Every row gives one point. Two turns around zero, p and q, are shown by what they do to some points. Where does a point land after both, in the order given? Backwards means that the second turn is done in reverse. Each puzzle has new turns, and all numbers are rounded.
In the rows, zero is written as 128.

Turn p:
[ 76 134] -> [ 76 120]
[145 114] -> [148 119]
[157 100] -> [163 109]
[ 99 112] -> [104 105]
[163 180] -> [148 187]
Turn q:
[171 113] -> [169 108]
[ 69 130] -> [ 70 136]
[144 141] -> [145 139]
Where do these land?
q, then p backwards: [145 189] -> [166 179]
p, then q: [94 93] -> [100  88]
p, then q: [132 154] -> [128 154]
q, then p: [127  76] -> [135  76]
q, then p: [141 128] -> [141 130]

Turn p:
[187  91] -> [195 109]
[137 169] -> [125 170]
[106 130] -> [106 124]
[ 80 141] -> [ 78 127]
[130 109] -> [135 110]
Turn q:
[ 61 178] -> [ 55 169]
[144 134] -> [143 136]
[136 100] -> [140 101]
[143 128] -> [143 130]
[157 100] -> [160 104]
Where do these land?
p, then q: [99 80] -> [121  72]
p, then q: [140 176] -> [120 177]
q, then p: [145 128] -> [144 135]

Turn p:
[ 91 144 129] -> [ 88 122 127]
[193 116 161] -> [186 160 159]
[125 157 138] -> [110 153 130]
[79 98 82] -> [106  66  94]
[102 142 152] -> [ 96 132 149]
[177 112 106] -> [180 135 108]
Turn q:
[163 162 167] -> [140 150 185]
[160 132 141] -> [146 123 157]
[ 91 105 127] -> [ 94 117 103]
[154 119 138] -> [140 112 149]
[ 72 122  67] -> [118 139  46]
Where do these land?
q, then p: [161 120  95] -> [174 134 121]
q, then p backwards: [130  80 118] -> [101  96 102]
p, then q: [101 123 120] -> [111 114 110]
p, then q: [120 190 178] -> [ 89 197 140]

Turn p:
[123  99 149 146] -> [111 118 159 146]
[113 120 136  90] -> [113 104 123  97]
[140 173 151 100] -> [153 147 131  78]
[ 79 192 127 123] -> [102 186 100  87]
[144  96 133 128] -> [133 100 144 143]
[170  88  73 181] -> [158 113 113 217]
Turn q:
[ 64 145 123 121] -> [ 65 120 111 140]
[129  71 106 130] -> [149  72 123 114]
[161 119 122 172] -> [173 122 137 160]
[140 184 186  99] -> [104 202 163 111]
[146 121 103 119] -> [149 124 106 116]
Where do these land?
q, then p: [ 98  93 126 155] -> [101 105 153 160]
q, then p backwards: [126  92 153 154] -> [152  91 154 130]
p, then q: [149 101  78  76] -> [171  71  99 107]
p, then q: [150 168  65  85] -> [178 126  58 105]
p, then q: [ 94 111 165 132] -> [ 81 122 152 124]
q, then p: [142 161 148 146] -> [141 169 140 123]
q, then p backwards: [136 170 162 147] -> [121 143 144 181]

Turn p:
[119 150 147 179] -> [144 144 155 176]
[114  92 121 126] -> [112 100 107 136]
[150 136 160 151] -> [158 121 160 139]
[143 114 103 153] -> [152 126  99 145]
[115 149 109  31] -> [ 76 150 120  44]
Turn q:
[115 105 164 137] -> [122 126 171 141]
[104 149 103 110] -> [ 97 124  98 117]
[119 170 120 155] -> [115 173 107 132]
[199  70 125  85] -> [200  62 140 104]
[107 164 105 189] -> [113 185  97 168]
[151 146 137  99] -> [139 127 127  87]
[102  91 141 121] -> [111  99 155 146]
Where do these land?
p, then q: [132 158 108 132] -> [126 152 109 108]
p, then q: [159  61  86 151] -> [175  87  80 168]
p, then q: [ 97 164 137 159] -> [116 182 140 137]
p, then q backwards: [154 104 173 108] -> [143  95 150  85]
p, then q backwards: [ 98 153 137  90] -> [ 95 157 158 114]

Turn p:
[ 93 121 129 102 179 109] -> [ 94 161 134 109 166 100]
[121  98 101 103 174 160] -> [110 124 144 109 192 148]
[ 96 167  81 117 114 109] -> [ 97 136  63 120 122 133]
[110 117 166 187 123 174] -> [132 133 167 202 122 149]
[ 99 116 171 116  96 163] -> [103 144 171 139  93 162]
[171  99  89 131  92 110] -> [144  59 113 108 116 125]
[165 135 176 187 100 100] -> [180 117 143 171  78  91]
[167 157 154 111 104  84] -> [167 138 116  96  80 100]
[130 142  85  98 170 142] -> [125 140 100  99 182 145]
Turn q:
[117 147 145 155 159 151] -> [113 156 146 166 136 140]
[117  97 140  97  97 120] -> [111  87 123 101 132 107]
[144  82  95  95 138  82] -> [170  96  79 106 155 110]
[145 115 123 202 149 180] -> [104 145 113 181 114 199]
[163 175 160 142 173 165] -> [141 163 187 158 148 170]
[120 126 109 108  82 133] -> [112 120 119  83 106 121]
[145 110 120 135  92  77] -> [160  90 107 119  92 110]
[ 71 193 113 116 115 177] -> [ 73 202 155  99 116 112]
[130 106 146 102 147  67] -> [168  93 123 138 153  83]
Where do these land?
p, then q: [124 124 173 158 150  85] -> [170 115 143 155  91  95]
q, then p: [110  98  91 126 121 158] -> [ 91 130 101 119 155 153]
q, then p: [ 90 115 116  89  80 121] -> [ 77 125 120  79 118 106]
q, then p: [136 116 122 179 108 179] -> [ 97 125 127 167 119 186]
p, then q backwards: [100 124 119 123 163 131] -> [102 126 129 112 154 151]
q, then p: [136 144 101 133 142 107] -> [159 123 103 118 125 132]
q, then p: [167 109 119 153 119 131] -> [137  97 140 135 134 166]
p, then q: [ 94 149  98 144  89 126] -> [ 96 147  84 117 100 131]
p, then q: [193 172 212  47 179 114] -> [203 132 241  65 143 122]

Turn p:
[126  76 120 173 110 187] -> [ 66 121  88  79 112 149]
[129 154  99  65 127 111] -> [160 124 143 148 189 107]
[183 138 154 150 150  85] -> [155 133 105 187  85 135]
[155 179 160 128 137 111] -> [184 154 127 148 109 138]
[ 89  92 144 136 155 169] -> [ 76 135 155 103 126 166]
[136 127 164 124 114 105] -> [155 103 135 136 106 141]
[ 77 130  55 121 103 129] -> [100 126 143  93 169  60]
Turn q:
[148 156 105 132 202 143] -> [158  89 106 101 172  85]
[ 88 111 112 117 194 142] -> [156  95  91 110 175 160]
[113 188 123 162 169 142] -> [182 113 139 149 172  92]
[138 131 110 106  59  97] -> [ 77 187 136 141 110 123]
[142  77 149 155  71 105] -> [102 140 124 156  52 148]
[132 119 161  89 102 104] -> [ 77 127 157 128 121 149]
[135 115 136 136 100 164] -> [146 145 144 111  94 138]
Where do these land?
q, then p: [ 83 143 120  62 135 130] -> [115 182 163 133 153 170]
q, then p: [149 149  52 100  98 104] -> [158 170 176 144 144  69]
p, then q: [139  67 142 189 167 148] -> [171 197 137 150 135 178]
q, then p: [167 162 155 122 138 129] -> [135  91 158 151 105 140]
p, then q: [104 149 117 131 128 120] -> [106 115 145 141 135 121]
p, then q: [ 97 162 108 126 109 122] -> [ 85 106 140 134 142 115]
p, then q: [160 115 191 115 115 179] -> [163 155 132  51 117 131]
q, then p: [125  77 138 178 134  91] -> [ 89 108  86  90 116  91]

Turn p:
[114 117 121  83  41 114 146 101] -> [176 123 109  93  51 153 156 133]
[106 141 124 169 146 193 123  79] -> [ 91 144 119 195 122 158 132  81]
[144 117 127 167 106 139 158 115] -> [129 129 143 160 115 122 174 131]
[114 173 154 135 163 104  93 159] -> [113 164 129 120 151  92  69 133]
[163  75 122 120 123 167 130 133] -> [137  83 168 136 140 165 149 125]
[148 135 123 133 160 139 139 174] -> [122 141 149 124 181 131 128 147]
[156 125 114 137 137 105  88 129] -> [153 101 126 143 145 102 101 130]
[163 122 115 105 133 116 143 130] -> [153 112 128 106 151 123 148 123]
[ 80 127 109 115 154 113 161 184] -> [ 90 149 105  92 155 143 129 186]
[ 91 148 169 115 116  88  99  75] -> [116 133 100 110  67  90  93  92]
Turn q:
[139  90 101 162 101 146 140 164] -> [134 114 105 151 127 142 157 188]
[152 182 137 123 176 118 158 121] -> [120 166 136 121 159 131 158  69]
[153 153 180 116 147 113 117 103] -> [156 134 172 116 146 117 121  83]
[110  90  98 123 119 105  84 138] -> [128 110  95 135 134 107  81 162]
[138 188 160 105 128  91 114 136] -> [151 186 155 120 139 131  98  94]
[ 85 103  87 147  86 180 141 155] -> [ 88 109 104 142  84 166 138 188]
[104 140 150 166 140 104  97  60] -> [117 105 162 175 116  85  99  83]
[ 98  97 133 117 149  98 139 151] -> [105 139 125 103 142  88 123 157]
[162 121 135 110  95 176 152 131] -> [158 110 130 105 104 172 163 136]
[ 93 106 107 140 159 137  95 145] -> [ 84 105 116 136 155 125 100 150]
[175 138 120 100 110 142 170 104] -> [166 129 109 104 104 145 171  97]
Where do these land?
p, then q: [ 93 111  69 113 129 117 116 129] -> [112 107  77 132 142 157 129 162]
p, then q: [137 134 131  89 155 151 140 154] -> [107 113 138  89 145 145 123  98]
p, then q backwards: [102 153 135 139 116 177 106 134] -> [113 183 123 139 105 132 108 142]
q, then p backwards: [125 136 146 225 166 131 152  77] -> [174  98 148 214 152 155 149  84]
p, then q: [116 157 139 121 157  98  91 132] -> [131 131 109 139 147 115  73 112]
q, then p: [161 108 111 140  75 109 123 212] -> [164 168 163 139 207 138 123 168]
p, then q: [171 105 127 141  80 137 131 134] -> [170 127 157 126 134 127 172 147]
q, then p: [113 123 120 105 178 122 135  84] -> [112  93  79 108 101 121 129 112]
p, then q backwards: [ 94 101 136 126 134 147 105 148] -> [ 92 130 128 128 120 159 101 141]
q, then p: [116 149 157 122 102 121 147 123] -> [148 157 145 117 101 119 129 115]
p, then q: [180 131 136  87 117  99 162  81] -> [170 122  98  91 103  90 163  90]
